Each wall is flat, endless, passes through zero and stands at right angles to its row. A trip goes straight from one point to another. Which walls does it cross, in order?

Walls:
(1): [-15  -6  10]
(2): [ 37  63 -57]
(3): [ 43 -31  13]
(4): [23 -8  6]
(5): [-6  1 25]
(6): [ 11   0 -23]
(7): [-95  26  24]
(8): [ 29 -16  29]
Trips:
[-30 -11  60] to [ 4  4 56] => 3, 4
[ 57 -83 -29] to [ 14 -41   9] => 1, 5, 6
[ 27  -3 -21] to [-7 65  3] => 8, 3, 4, 7, 5, 6
[-31  23  11] to [-11 -12  38] => 8, 3, 4

Walls:
(1): [ 66  -4   7  31 -30 -50  23 -43]
(2): [ 19 -48  19 -46 -62   5  27  -5]
(3): [ -6 -38  61  43 -13 -15  -5  53]
(4): [-29  38  48 -30   5 -20  44  49]
(5): [-19  21  25  -8  58   5  12 -52]
(6): [  7  16 -30  37 -66  13  -7 -61]
(7): [ -5 -12  38   6 -24  50   0   1]
(8): [-82 -55  -2  -9  12  13  11 -61]
Trips:
[ -6 -35   6 -57  40  11 -18 -25] to [-11  -7 -45  -9  23  -7 -44  35] => 2, 5, 8
[ 16 -26 -36   2  -6 -39 -30 -37] to [  9 -10  15 -30 -95  14 -17   7] => 7, 8, 3
[ 18  22  14  -2  -9 -34 -23  51] to [-60 -27 -18 -90 -19  -1  14  24] => 1, 2, 8, 3
[  4  -5  38 -19 -51  -5 -13  -5] to [-11  50  34   4 -37  17   7  51] => 1, 6

Walls:
(1): [-23 -51  36   3  55  -4  22 -12  82   3  38  40 -43 -10]
(2): [ 33  11 -66  38  36 -37  28  36  32 -27  20 -40 -11  12]
(3): [ 49  -8 -36 -15 -29 -22   7   2 -29   6 -14 -58 -20  -9]
(4): [-51   4  33   2 -26 -34  38   0 -30  95  11  19 -74 -43]
(5): [-11  27  13  -6 -22   5  16  17 -18 -13  56 -44  33 -36]
Trips:
[ 47  41 -32  23 -12  31   5 -29  64 -21  15   3  -2 -21] to [-14 -47  63  25 -49  -3   3 -58  34  36  61  -4  -1  -6] => 3, 2, 4
[  4 -27 -26  28  -9 -28  14 -14   6 -72 -25 -15   9  10] to [  3  33 -47 -49  -9  26  14 -15 -30  67  35 -55   7  -8] => 5, 4
[ -8   4  14 -63 -30 -30  44  25  12 -14 -28  64 -52 -46] to [-74   9  17   6   3  26  20 -43  -4  60 -34  67  -7  49] => none
[-28   5 -11  -3   4 -59 -17  21  -2 -35  15  19  22  58] to [ 60  30   9  59   9  17   8  29  20  17  10 -20   6   3] => 5, 3
[-49 -34  -6  40  -5  13  16  28 -10   6   0  44  42 -13] to [ 26   6  14  17 -28  38  16 -38   9 -16  47  26 -76  27] => 5
[ 34  -8  28 -44  31 -39  -4 -12  -9 -30 -49  16  20  -1] to [-32  24   1   6 -14  -9  12  -8  38 -25  24  -9  42 -29] => 3, 1, 5, 2
[-19  13  42  30  59  46  14  28   4 -14 -32  44  24 -21] to [-32 -37   9   9 -80   1   7 -71   9 -33  26  -5  39 -39] => 5, 1
[ 26  -8  36  11 -17  15 -30 -40  69 -71   6  -1   7 -52] to [ 37  12  17 -12 -10 -70 -10 -27  37 -10  45  12  -8  13] => 2, 3
[ -9  56   5  33   7  15  39  13  10  28  47  -4  36 -16] to [-24  16 -55  51   2  33  20 -19  91 -16   9  14  -7  31] => 1, 4, 5
[ 40   4   8  43 -12   0  25  -1   3 -44  30  39 -21  -6] to [-37  31  60  -6 -40   0 -20 -32  15  22   3 -26  39 -24] => 2, 4, 1

Walls:
(1): [-27   0  11  12  48 -25 -22   8 -15 -50 -13  -2  -1 -26   6 -24 -20  10
   6 -13 -14  -6  25 -19 -21 -25 -21 -14 -15   4  46 -21]
(2): [-17  14  -6  22  -3  12  14 -27  25  -6   5  19  -2 -28 -49   3 -13 -34
  18 -13 -50 -55   5  53  12 -17   2   8  -9  -4   5 -26]
(3): [  3 -37 -17  32 -23  14   2   2  23  23  -7  70  27  -9   5  13  57 -34
  11  51  28  44  21  -2  -3 -16  -9  22 -15 -23 -32  -3]
(4): [-37 -31  -7   5   6  12   9  20  28 -27  12  -2  14 -11 -14  39  39  -7
 -29   8 -14 -14 -11   3 -14   9   2  14  36 -52   1 -23]
(5): [ 38  16  20  10 -28  13  -6  -8  -9  54  -8  -3  36  26  33 -27 -95   1
  -8  33 -55  18  19   1  -6 -23   4 -30   7  -8  11 -48]
(6): [ -8 -21  28 -20 -32 -23 -11  12  39 -22  31 -15  -2  12 -27 -13 -79 -59
 -30  26   5 -27 -10  -6   9  14 -10  12 -21  13 -57 -15]
(7): [-36  12  47  -4   2 -19 -20 -59   0  32  26  11  25   2  60 -37   5 -34
  28   0 -37 -23   0  38 -15  24   2  -4  11  -6 -12  -6]
(8): [-20 -19   4  29  -1  38  27   3  17  -7  26  15 -22  21   1  13   5  15
  35   2 -66 -20  20  25  17  42  20 -27   3  10 -42 -16]
(9): [-34  43 -41 -35   4 -10  -3 -10   0  -6 -30  10  14   4 -12  20  18   6
 -13  -9   6   8  26 -36  -6 -15  13 -11   5  11 -21  -8]
(10): [  0 -12  21 -21  42  25  17 -12 -20 -45 -28 -18 -25  22 -22   6  18  16
 -19  38   3  -1  19   7  23  -2  10  18 -12  -8  -5 -52]
(11): [ 42  39 -41  -2  33 -24  27 -38  27 -22  16  -3   6  -7   5  13 -21  12
  16  -2 -24  47 -18  15 -24  21  15  19 -41  43 -15  -9]
Trips:
[-29 -53 -24 -25  -6  -3  -6  -7 -23  21 -29 -20 -10  17  18  38  27 -10
  38 -30   9 -14 -76  21  -4  19  12  -4   9  11  16  66] to [ -6  21   6   7  29 -25   2   2  32   0  23 -11  -5 -11 -10   8 -24  -5
   5 -21   9 -18 -27  37 -33 -33   7  12  -5 -14   7 -17] => 2, 11, 1, 6
[ 28  40  11 -33  13  21  -5 -21  21  38 -54  37  20  29   5  22 -14 -56
 -44   6  -9  13  -1  48  47 -37  30 -19  -5 -37  31 -42] to [-11 -14 -12 -12  -1  -4  -3  -3 -17 -13  33   1 -17  59  34 -50  10  -4
  -6  -9  49 -27 -34  15  25   7 -11 -12 -31 -32 -20  65] => 6, 9, 2, 5, 10, 3
[-46 -34 -36 -41  19   6  35  -2  17 -42  11 -26  27  17  15  -2 -19 -20
   3  -3  14 -15   0   2 -16   4 -21  10   6  14 -19 -25] to [ 23 -57  17  -6 -37  37 -14  -9  25 -14  11  -6  47   5  -9  24  -6  29
   4   4 -18  44  30  11   8  -4 -17  -6 -55  11  12 -57] => 7, 3, 5, 9
